Every row gives one point. The points of each table are mixes of a few directions, plus a little noise. Count the directions of each table, and those that both share. Where both have some left over, give the other angles between the two spaces (their principal angles), to ten degrees, smallest first.

First:
array([[ 0.46, -0.40],
       [ 0.13, -0.11],
       [ 0.48, -0.40],
       [ 0.02, -0.02],
       [ 0.00, -0.01],
       [-0.50,  0.42],
       [-0.58,  0.50]])
Second:
array([[-0.27,  0.23],
       [-0.13,  0.11],
       [ 0.71, -0.60],
       [ 0.08, -0.07],
       [-0.38,  0.32]])
Directions: first 1, second 1, shared 1

First:
array([[ 0.08,  0.01, -0.02, -0.10],
       [-0.86, -0.43,  0.41,  0.84],
       [ 0.25,  0.34, -0.26, -0.12],
       [ 0.38, -0.07,  0.00, -0.52],
       [ 0.16,  0.15, -0.13, -0.11]])
Second:
array([[-0.45, -0.03,  0.07, -0.12],
       [-0.42,  0.03,  0.10, -0.18],
       [ 0.43, -0.29, -0.24,  0.52],
       [ 1.02,  0.16, -0.13,  0.14],
       [ 0.07, -0.40, -0.23,  0.54],
       [-0.49,  0.34,  0.28, -0.59],
       [-0.13,  0.21,  0.12, -0.30]])
Directions: first 2, second 2, shared 0; angles 30, 80

First:
array([[-0.26,  0.06,  0.09,  0.35, -0.06,  0.13, -0.03,  0.05, -0.28],
       [ 0.27, -0.21,  0.39,  0.78, -0.25,  0.29, -0.33, -0.50,  0.14],
       [ 0.76, -0.28,  0.04, -0.31,  0.01, -0.24, -0.12, -0.53,  0.76],
       [-0.18,  0.04,  0.18,  0.54, -0.20,  0.57, -0.12,  0.23, -0.39],
       [-0.27,  0.04,  0.03,  0.21,  0.09, -0.33,  0.01, -0.27, -0.07],
       [ 0.24, -0.07,  0.01, -0.10, -0.05,  0.17, -0.04,  0.05,  0.13],
       [ 0.50, -0.06, -0.38, -1.18,  0.27, -0.57,  0.23,  0.01,  0.65],
       [-0.19,  0.10, -0.21, -0.42,  0.21, -0.44,  0.18,  0.05,  0.03],
       [-0.01,  0.13, -0.30, -0.71,  0.08,  0.20,  0.22,  0.68, -0.11],
       [-0.88,  0.25,  0.15,  0.85, -0.07,  0.25, -0.03,  0.22, -0.87]])
Second:
array([[-0.12, -0.12,  0.01, -0.42, -0.13, -0.34, -0.04, -0.34, -0.21],
       [-0.03, -0.35,  0.31,  0.93, -0.03,  0.20,  0.58, -0.35, -0.50],
       [-0.01, -0.39,  0.39, -0.97,  0.42,  0.05,  0.38,  0.07,  0.33],
       [-0.06,  0.23, -0.25,  0.16,  0.17, -0.08,  0.13,  0.08, -0.24],
       [ 0.15,  0.50, -0.09, -0.05, -0.05,  0.67, -0.89,  0.60,  0.23],
       [-0.05, -0.01, -0.20,  0.51, -0.04, -0.36,  0.38, -0.22, -0.21],
       [ 0.16,  0.56, -0.68,  0.12,  0.07, -0.38, -0.19,  0.52,  0.64],
       [-0.14, -0.15,  0.15, -0.60,  0.23, -0.07,  0.20, -0.14, -0.24],
       [ 0.13, -0.25,  0.35,  0.30, -0.64,  0.31, -0.56, -0.23,  0.19]])
Directions: first 3, second 5, shared 1; angles 40, 40

First:
array([[ 0.17,  0.22, -0.06, -0.21, -0.36,  0.42,  0.07, -0.11,  0.01,
        -0.06,  0.24,  0.06],
       [-0.16,  0.08, -0.51, -0.33, -0.09, -0.29, -0.16,  0.19, -0.04,
        -0.06, -0.23, -0.01],
       [-0.33,  0.07, -0.11, -0.28,  0.21, -0.22,  0.37, -0.46,  0.35,
        -0.30,  0.03,  0.35],
       [-0.40,  0.29,  0.23,  0.26, -0.02,  0.00, -0.22, -0.16, -0.05,
        -0.13,  0.10, -0.20],
       [-0.12,  0.17, -0.18, -0.18, -0.01, -0.10,  0.11, -0.21,  0.08,
        -0.21,  0.02,  0.20],
       [ 0.95, -1.28,  0.15,  0.93,  1.05, -1.05, -0.27,  1.00, -0.42,
         0.76, -0.89, -0.01],
       [-0.15,  0.10, -0.05, -0.35, -0.06,  0.18,  0.35, -0.33,  0.28,
        -0.17,  0.18,  0.19],
       [ 0.00,  0.71, -0.07,  0.18, -0.20,  0.11, -0.14, -0.42, -0.11,
        -0.38,  0.22,  0.23],
       [ 0.53, -0.50,  0.30,  0.04, -0.15,  0.45,  0.06,  0.45, -0.09,
         0.49,  0.07, -0.25],
       [-0.44,  0.16,  0.36, -0.06, -0.40,  0.52, -0.17,  0.03,  0.04,
         0.02,  0.29, -0.52]])
Second:
array([[ 0.44, -0.06, -0.22,  0.12, -0.35,  0.01, -0.56,  0.25, -0.04,
         0.11, -0.02, -0.10],
       [ 0.52,  0.03, -0.05,  0.34, -0.39,  0.08, -0.64,  0.03,  0.06,
         0.03,  0.12, -0.02],
       [ 0.58,  0.08,  0.07,  0.49, -0.42,  0.14, -0.71, -0.12,  0.13,
        -0.03,  0.23,  0.03],
       [ 0.14, -0.07, -0.19, -0.07, -0.12, -0.04, -0.19,  0.23, -0.07,
         0.10, -0.09, -0.08],
       [-0.87,  0.17,  0.54, -0.13,  0.70,  0.03,  1.13, -0.66,  0.14,
        -0.29,  0.13,  0.24],
       [ 0.79,  0.11,  0.09,  0.67, -0.56,  0.19, -0.96, -0.16,  0.17,
        -0.06,  0.32,  0.03],
       [-0.69, -0.03,  0.06, -0.45,  0.52, -0.11,  0.86, -0.04, -0.08,
        -0.03, -0.17,  0.04],
       [ 0.33,  0.01, -0.03,  0.20, -0.24,  0.04, -0.40,  0.03,  0.03,
         0.02,  0.08, -0.02],
       [ 0.37, -0.11, -0.33, -0.03, -0.32, -0.05, -0.50,  0.40, -0.10,
         0.17, -0.13, -0.15],
       [-0.81, -0.06,  0.00, -0.60,  0.59, -0.15,  0.99,  0.05, -0.13,
         0.00, -0.25,  0.01],
       [-0.79, -0.06,  0.03, -0.56,  0.59, -0.14,  0.98,  0.01, -0.11,
        -0.02, -0.23,  0.02]])
Directions: first 5, second 2, shared 1; angles 40
